Each row is a point. To make a cloud, some directions were put in groups of two or more. Within a group, all points are equally far from the middle, so they leave a hole (a ring in 2 directions, a hollow ball in 3). The other directions are filled evenly. Then the cloud was stretched, turned, moved and blurred a little. How many holes are there, and how many directions does each take, smallest first?
(in the rows, 128 means zero)

Cloud, 13 rows:
[[142 159]
 [172 114]
 [100 153]
 [170 106]
 [ 99 151]
 [114 117]
 [148  97]
 [109 123]
 [171 113]
 [159 144]
 [159  97]
 [172 117]
 [166 135]]
Holes: 1 (2)

Cloud (27 x 4):
[[ 99 109 162 137]
 [131 158 145 105]
 [ 83 153 115 133]
 [118 186 106 156]
 [144 106 145 106]
 [117 101  73 140]
 [121 181  95 161]
 [139 186 127 156]
 [127  96  99 167]
 [135 165  73 157]
 [157 128 120 105]
 [159 109 127 115]
 [128 171 149 119]
 [142 130 149 175]
 [ 82 111 130 124]
 [135 142 165 162]
 [144 134 139  99]
 [117 103  71 144]
 [111 185 122 136]
 [ 85 123 139 151]
 [128 139 173 145]
 [108 160 111 102]
 [ 93 109 156 138]
 [120 119  63 131]
 [160 139 100 112]
 [131  76 113 129]
 [126 131 166 163]]
Holes: 2 (2, 2)

Cloud:
[[129  97 142 156  94  98]
 [ 96  77 155 117 128 142]
 [129  65 119 107 130 116]
 [ 84 127  88 106 138 126]
 [107  97 175  96 121 144]
 [114 154 125  75 161 114]
 [139 107 157 101 173 130]
 [116 139 113 103  72 105]
 [134  90 121 156  88 177]
 [111 116 130  95  88  84]
 [126 131 154 125 175 129]
 [110 157 133 120  99 168]
 [159 155 137 150 132  91]
 [131  84 111 103  91 127]
 [ 94 135  86 146 128 148]
 [152  93 136 143 177 137]
 [ 91 114 123 163 137 143]
 [138 161 105  87 144  78]
 [139  76 112 114 139  90]
 [109 135 102 172 114 109]
 [144  70 127 166 125 131]
 [125 110  99 163 156 164]
 [144 108 114 122  65 143]
 [135  92 117 105  78 145]
 [176 117 148 147 113 155]
 [131 110 111 163 168 156]
 [155  92 104 177 118 124]
 [164 102  82 113 141 118]
 [157  76 125 144 160 105]
 [ 86 127 146 153 108 145]
 [111 146 160 142  93 101]
 [ 99 145  77 136 120 119]
 [121 112 159 125  90  85]
 [141 101 116 159 141  79]
 [ 85 138  90 125 112 138]
 [162 119 102 104 148 156]
 [ 91 129 170 131 115 137]
 [101 140 173  99 139 116]
 [142  96  90 133  88 135]
 [126 121 140  79 109 165]
 [147  78 123 161 133 103]
 [136 135 124 123 168  60]
 [ 92  79 137  97 130 141]
 [126 131  85 161  96 112]
 [114 171 124  87  98 110]
 [172 116 109  90 142 102]
 [ 94 143  82 126 109 114]
 [113 120 129 104  91 180]
 [135 152 119 110 134 168]
 [177 113  91 133 140 150]]
Holes: 3 (2, 2, 2)

Cloud:
[[ 95 104 138  87 133 104 163 142]
 [145 113 131 125 134  80 150  91]
 [144  85 127 140 150 156  95 143]
 [145 152  90 143 191  95 119 109]
 [141 157 129 179 143 101  88 130]
 [117 157 120  97 125 146  93 177]
 [149  89 133 156 117  78 168 123]
 [175 132 136 139  92  70 139 154]
 [ 98  88 138 151 182 101 129 118]
 [125 159 125 162 106  87 158 109]
 [137 163 175 138 128  69 117 156]
 [128 150 128  70 129  96 129 160]
 [144 161 120 126 113 140  83 107]
 [129  77 142 119  98  99 152 169]
 [ 89 174 135 150 145 133 119 115]
 [123 174 137  91 119 132 123  94]
 [147 106 137 138 177  94 168 133]
 [141  89 116 153  92  99  96 142]
 [166 102  86 116 151 118 158 127]
 [126 106  78 117 130  98 130 119]
 [179  97 104 166 146 115 107 152]
 [132 151 126 132 127  49 152 136]
 [136 131 169 145 185  80 128 143]
 [119 170 162 129 112  69 137 106]
 [135  85 109 161 118 105 174 120]
 [129 130 139 138 119 182 112 140]
 [169 179  86 127 113 121 127 139]
 [166 122 162 105 109 130 159 117]
 [128  72 138 117  68 135 104 150]
 [ 90 173 181 120 135 117 128 117]
 [138 180 108 157 156  80  94 129]
 [129 147 174 142 155 127 110 114]
 [127 160 169 127 114 118 118 179]
 [144  83 139 125 132  87 157 109]
 [116  99 178 121  74 125 115 139]
 [133  85 143 162 126  85 148 113]
 [160  94 112 163 111  81 119 165]
 [115 103 113 176 148 112 109 151]
 [145 121 130 148 123  73 174 106]
 [131 144 118 158 108 101 169  94]
 [110  81 114 112  97 117 111 158]
 [169 108  70 144 143 114 129 162]
 [130 121 149  68 122 107 140 142]
 [182 135 121 116 110  99 127 124]
 [137  90 133 116 152 122  98 105]
 [150 161 120 114  91 137 143  91]
 [125 137 141 141 165  74 154  82]
 [145 155 170 128 167 116 128 136]
 [158 120  85 158 148 123 156 172]
 [154 104 115 173 113  72 146 155]
 [128  81 124 132 114  77 151 142]
 [110 141  99 126 126 161 130  89]
 [120  86 129 122 168  96 167 120]
 [165 126 162 169 143  99 136 133]
 [150 165 103 103 177 112 148 129]
 [118  82 142 141 176  99 146 121]
 [167 111 146 152 163 100 155 152]
 [162 108  95 155 167 117 168 138]
 [139  81 147 145 166 117 132 114]
 [ 86 155 119  87  92 130 116 129]
 [182 151 131 126 121  97 115 169]
 [137  84 102 134 175 132 107 132]
 [145 188 151 140 168 102 118 138]
 [175 151  80 160 103 107 116 134]
 [ 88 153 112 164 157 124  91 134]
 [167 175  96 113 137 111 132 135]
 [ 85 127 134 125 102 137 148 134]
 [107 163 119 142  93  97 151 115]
 [143 129  79 173 130 156 110 129]
 [117 153 142 175 105 103  95 130]
 [142  90 125 114 115  75 151 143]
 [160 147 109 139 128  83 150 186]
 [ 87 156 158 158 128 122 106 114]
 [116 108 185 124  91 105 112 131]
 [ 58 129 152 103 110 121 117 130]
 [142 144 182 136 108 125 140 156]
 [118 138 174  94  85 126 147 135]
 [147 124 164 136 141 111 112 185]
 [159 121 125  99 152 148 137 164]
 [ 83 126 157 133 163 146  96 107]
 [135 106  70 143 131 126  99 143]
 [153 106 112 181 148  95 107 154]]
Holes: 2 (3, 4)

Cloud:
[[169 107 107 139 174 170  99 114 126]
 [153  69 114 109 145 139 140 126 121]
 [164 109  98 148 130  86 137 106  76]
 [ 94 183 119  99 159 157 104 100 145]
 [133 148 144  94 167 172 127 133 119]
 [161 153 146 132  97 103 153 110 118]
 [ 94 149 164 110  88  97 142  87 147]
 [155  78 111 168  97 111 143  85 102]
 [132 169 146 142 105 117 143  79 162]
 [172 178 164 141 144 124 139  94 119]
 [126 143 125  69 168 162 116 124 162]
 [163  97 144 166 119  83 128 100 139]
 [125 122 120 160 129  92  94  86  88]
 [113 130 111 141 107 114  82 112 143]
 [175 136 112  98 165 189  83 117 118]
 [171 150 137  85 170 186  82 121 131]
 [122  56  90 104 138 121 127 140 118]
 [179 139 163 127 156 155  77  88 131]
 [116 114 160 115 129 126 102 135 109]
 [120 150 147 147 150 149 103  64  96]
 [101 103 145 145 117 100 108 106 162]
 [ 46 115 121 110 118  96 154 116 169]
 [180 113 145 168 148 109 125 123 127]
 [ 87 118 150 118 113 109 145 156 146]
 [103  94 121 122 147 134  84 109  92]
 [144 111 114 164 137  85 139  95  81]
 [129  94 128 118  94 118 162 137 121]
 [108 162 163 149 146 130 101 110 132]
 [123 115 125 106 103 141 136  83 111]
 [123 154 136 137 141 108 143 100  96]
 [178 112 139 177 122  75 132  94 122]
 [ 67 141 134 130 133 123 140  76 132]
 [ 59 138 123 120 136 109 139  85 148]
 [176 134 127 157 134 134 120 145 119]
 [155 114 126 149  88  87 162  82 132]
 [162  88 113 148 154 125  79 117  98]
 [ 54 135 110 146 105  94 143 101 155]
 [ 53 108 130 123  93  89 154 103 139]
 [ 98 168 129 128 113 131  89 108 160]
 [120 155 122 144 132 168 123  75 128]
 [142 134 158 116 161 157 113 147 112]
 [ 92  76 109 155 129 123 127 145 152]
 [174  96  90 141 129 104 129  91  80]
 [101 167 188 126 132 117 127  99 160]
 [199 110 156 151 153 120 119  88 105]
 [153 132 101  92 157 161 130 129 142]
 [150 133 156 114 114 169  95 116 138]
 [ 58 119 130  92 160 152 123 135 154]
 [ 90  89  67 135 103 123 119 131  98]
 [117 134 134 135 112 122 140  57 146]
 [103 164 122 118 130 134 112  57 112]
 [109  82  89 110 153 134 146 167 139]
 [ 90 115 151 114 132 106 117 148 172]
 [132 138  97 101 121 139 129  92 137]
 [157 113 107 168  95  71 120  99 118]
 [124  70 119 175  89  85 125 111 102]
 [118 176 122 107 162 127 102 106 154]
 [114 154 143 125  81 108 114  69 133]
 [156 132 108 148 143 169 115  83 121]
 [ 62  94 123 146 117 110 137  94 124]
 [174 113 131 119 155 113 152 128 110]
 [161 102 123 157 167 162 119 112  97]
 [ 81 149 168 134 110 118 142  82 167]
 [126 109 113  73 145 145 127 119 151]
 [125  93 151 162 120 108 113 127 111]
 [144  98  98 164 160 119 105 101 106]
 [ 86 123 155 100 103 135 104 124 143]
 [114  88 111  93 154 119 107 146 118]
 [163  97 145 140 154 107 127 149 133]
 [107 151 159  95 120 167 112 136 163]
 [101 123 140  84 156 137 130  97 164]
 [156 162 140 109 137 151  63  85 117]
 [104 116  84 142 129 134 107 109 158]
 [ 88  95 134 161 116 137 126 126 129]
 [ 72 107 104  98 167 158 105 147 166]
 [ 89  78 110 116 121 127 157 163 133]
 [123 155 149 157 148 124 114 121 118]
 [149 120  97 130 115 154 108 120 149]
 [104 172 160 138 120 145 137 106 163]
 [ 72 105 100 143 132  92 148 104 139]
 [ 90 174 134 126 110  95 121 108 170]
 [106 100 114 111 133  92 112 106  99]
 [124 131 157 105 158 137  98  71 132]
 [138 130 152 115 127 110 147 127 188]
 [179 121 104 170 113  91 113 114  93]
 [ 70 128 116 152 110 129  99 106 149]
 [115 130  97 121 145 125 143 112 170]
 [189 122 114 175 128 105 114  93  67]
 [156  83 127 141 134  74 123 106  96]
 [ 77 114 123 120 115 121 114  64 136]
 [ 54  87 114  89 124 121 130 139 162]
 [ 92 117 110 133 111 109 158  97  98]]
Holes: 3 (2, 3, 4)
